Rows are points. Each table stands for the endless flat space through its points: a line for two points, a plane for three, and so on. Write the one point that lies in both, or say that there is none.

First (3 x 4):
[[ 18  15  13  -8]
 [ 22  37  -9 -20]
 [ 16 -13  40  10]]
Second (2 x 4):
[[27  8 20  2]
 [13 10 16 -6]]
They share: [20  9 18 -2]

First (3 x 8):
[[-12   2 -17  23  -6   8 -12  16]
 [-29  19 -14  30 -12 -13 -14  33]
 [-28  -8  -5  25  22   2  19  32]]
Second (4 x 8):
[[-25 -10 -12   5 -19 -32   4  24]
 [-25  -3 -11   8 -11 -24  -1  24]
 [-29 -25 -20  23 -32 -27   4  25]
 [-21  39  -5   6  35   0 -17  26]]
They share: no point

First (5 x 9):
[[ -8  22  11   2  16  22  25  20 -46]
 [  6  -9  18  -4  32  35  17  16 -35]
 [-11  22   4  22  14  44  -8  -5 -17]
 [-17  27  25  23 -19  15   7  -4 -10]
 [  3 -11  10  23  30  65 -28 -18   6]]
Second (2 x 9):
[[ 3 -3 30  9  9 13 25 -6 -5]
 [ 6 -6 30  9 11  9 31 -9  1]]
They share: no point

First (4 x 11):
[[ 28  10 -14   3 -26 -18   3  16  16  41 -23]
 [ 29   5 -22   4 -23 -18  -4  18  10  48 -31]
 [ 13  18  -6  13 -38 -23  13  21  33  40  -8]
 [  7   1 -28  16 -35 -30   2  26  20  60 -27]]
Second (5 x 11):
[[  6  31 -13  -3 -13   5  33  27  -2  61 -17]
 [ 52  -9  14   2 -41 -56  -5 -17  46  -7   1]
 [ 54  11   8  20 -41 -20  27  10  43  16 -24]
 [ 43  -2  17   4 -38 -56  -5  -6  40   4   5]
 [ 35  18  17 -14 -46 -38  -1  17  37   7  -2]]
They share: [ 29  15  -1  -4 -29 -19  17   9  22  27 -12]

First (2 x 12):
[[  2  -3 -19 -16  -1  25  -8  29 -23 -16  19  21]
 [  4  -3 -21 -26   9  27 -18  19 -27 -22   7  25]]
Second (4 x 12):
[[-13 -10  -8 -52 -11  10 -16  32 -12 -23  24  41]
 [ 16  16 -57  -7  23  36  23  55 -41 -39  49  21]
 [ -1  -9   6 -42 -15  14 -30   8  -8 -26   3  44]
 [ 12 -11  13 -21 -13  24 -39  -9 -21 -22 -16  28]]
They share: no point

First (3 x 14):
[[-28  27  18 -17  14 -12   8 -27 -11  -1 -33 -24  10   8]
 [  2  23  26 -33  -1  37  12   6  28  -6 -11   4 -14   0]
 [-19  21  30 -14  -4  30  23   0  25   5 -18 -18  -8  -4]]
Second (6 x 14):
[[ 10  70  33 -28  14  29 -16 -38 -12   4 -11 -22 -20  25]
 [ -4  27 -12 -25  30   7  10  -4 -35 -37  -5 -11 -15  16]
 [-14  56   8 -26  -7   3 -16  -9 -22 -13 -22 -39 -20  28]
 [-27  17  27 -12   8 -14   5 -16 -11 -28 -30 -12   1 -10]
 [ 26  55  -4 -53  39  33   0 -21  -1  30 -15  -5 -13  20]
 [-43  -9 -27 -40   6 -39  23  30  -7 -13 -57 -16  10 -15]]
They share: no point

First (4 x 18):
[[  4  35  23 -24 -29 -31  18  -1 -13  -2  22  20  22 -23   6   8   0  24]
 [  2  19  31 -16  -5 -25  -2 -13   5  22  10  16  32  -5  16   2 -16  16]
 [ 18  43  28 -37 -34 -33  42 -10 -21  -3  19   4  17 -25  -6  21  17  22]
 [ 22  38  30 -24 -18 -35  34 -20 -18   5  22  10  37 -14   3  16  14  14]]
Second (7 x 18):
[[-26   3   3 -17 -45 -59  13 -13  15 -23 -14  15 -14   4  32  35 -12  13]
 [ -5  36  54  -1 -11 -19  11  24 -13  33  39  34  31 -22 -20  14 -67  36]
 [ -9  43  -1 -35 -39 -10   9   9   0  15  15  -5  35   5  11 -14 -13  51]
 [-38  -8  37  24 -41 -56   3 -21  55 -16 -29  31 -47  -9  22  10 -26 -12]
 [-23  12  29 -11 -28 -34   4   7   6  -7   3  17   8 -24   5   3 -18  29]
 [-46  19  50  20 -45 -35  21  14  22 -24  -1  -3   3 -25 -21 -19  -8  56]
 [ -9  -9 -19 -68 -19 -33 -24  -6  -8 -19 -14  18  14 -31  50   6  20   8]]
They share: no point

First (3 x 20):
[[ 18  11  13 -40 -27 -52 -70   0  24 -39 -17  -3  -9  23   4  34  46 -24
  -28 -13]
 [ 26  -3  50 -30   7 -16 -24 -15  -4  -1   1 -20  14  25 -21  37  27 -18
   15 -14]
 [  9  13  36 -21   9 -21 -20 -23  -5  -2  15 -10  -6  29 -16  21  22 -17
   24  -5]]
Second (2 x 20):
[[ -8  31  14 -32  -5 -34 -42 -35  -6 -23  23 -16 -26  43 -13  23  33 -10
    7  -4]
 [ 13  10  35 -17   7 -25 -21 -14   3  -2   8  -1  -5  22 -10  17  21 -22
   22  -4]]
They share: [  6  17  28 -22   3 -28 -28 -21   0  -9  13  -6 -12  29 -11  19  25 -18
  17  -4]

First (3 x 24):
[[-17  15  -2  -2  16 -32  -4  11  16  29 -12 -11  32 -31  10 -11   5  -6
  -17 -18 -16  12 -19  -5]
 [-16  13  -8   6  15 -28  -1  17   9  22  -7 -15  35 -23  11 -14  11  -5
   -9 -12  -9  18 -18  -8]
 [ -2   5 -22  18  21  23   6  31 -19 -21  38 -41  17  29 -15 -11  15 -41
   38  42 -21  22 -24  15]]
Second (4 x 24):
[[ -9 -25 -25  49  49 -17  -4  59   6 -12  -2 -43  42   1 -32 -18 -17 -20
   36 -10 -32   6 -20  31]
 [  5   3 -11  29  23 -31   4  27   8 -10   8 -23  22  -7   8 -14   5 -34
   18   4 -14   4 -22   3]
 [-13  34 -13 -27 -22   2  -4 -23 -13  33  36 -12   9  19  39 -25  42 -22
   -2  36  14  54 -28 -47]
 [ -1  -4   3  19  32  20  12  35   5   7  28 -58  47 -15 -17 -15  -8   2
   20   8  -6  32 -34   5]]
They share: no point

First (5 x 24):
[[  4 -21   9 -45  13 -26  -3   0  47   5  27   1 -11  51  65  28 -17  16
   28  14   9  35 -43  -5]
 [  1  14  18  21 -37 -27  -7 -19   5  13   7  58   0 -20  28 -12 -62   8
   19  -3  -1   1  17 -21]
 [-10  26  20   5 -34 -29 -10   2  -6  26  14  55   4 -16  35 -20 -62  11
   29  11  14   4  22 -17]
 [  0 -13   6 -30  -4 -29  -1  -4  38  10  22  23 -16  39  59  16 -37  19
   23   5   7  20 -36  -3]
 [ 12  27  29 -10 -11 -13 -33   1  -4  21 -24  -4  47 -59  -3 -19   2  15
   17  46   6  29  64   5]]
Second (6 x 24):
[[ 24  12  35 -29  20 -47 -13   2 -28  75 -52  -5   8  -9  12  32 -12  22
    7  20  61  37  11  -6]
 [ 16   5   5 -22  16   7   4 -13  17  20   6  40  -3 -17  11  -7 -33  12
   23   6  22  44 -19  15]
 [ 32   1  53 -24   6 -35 -12  35 -13  52 -26  -8  31  -1  25  11 -27 -10
  -15  34  28  30  23 -45]
 [  4 -21   4 -16  -9  17  16 -53  39  -4  -4   7 -31 -53  45  -3 -36  -5
   47  19  23  56 -17  18]
 [  4  31  -1  -2   7 -17  -9 -34   1  14  11  41  10   3  29 -10 -16  28
   20  -5  31  14   7  28]
 [  4  11   6 -16   3 -15  -6 -35   7  24 -10  19  -5 -21  25   7 -16  21
   33  11  35  32   3  22]]
They share: no point
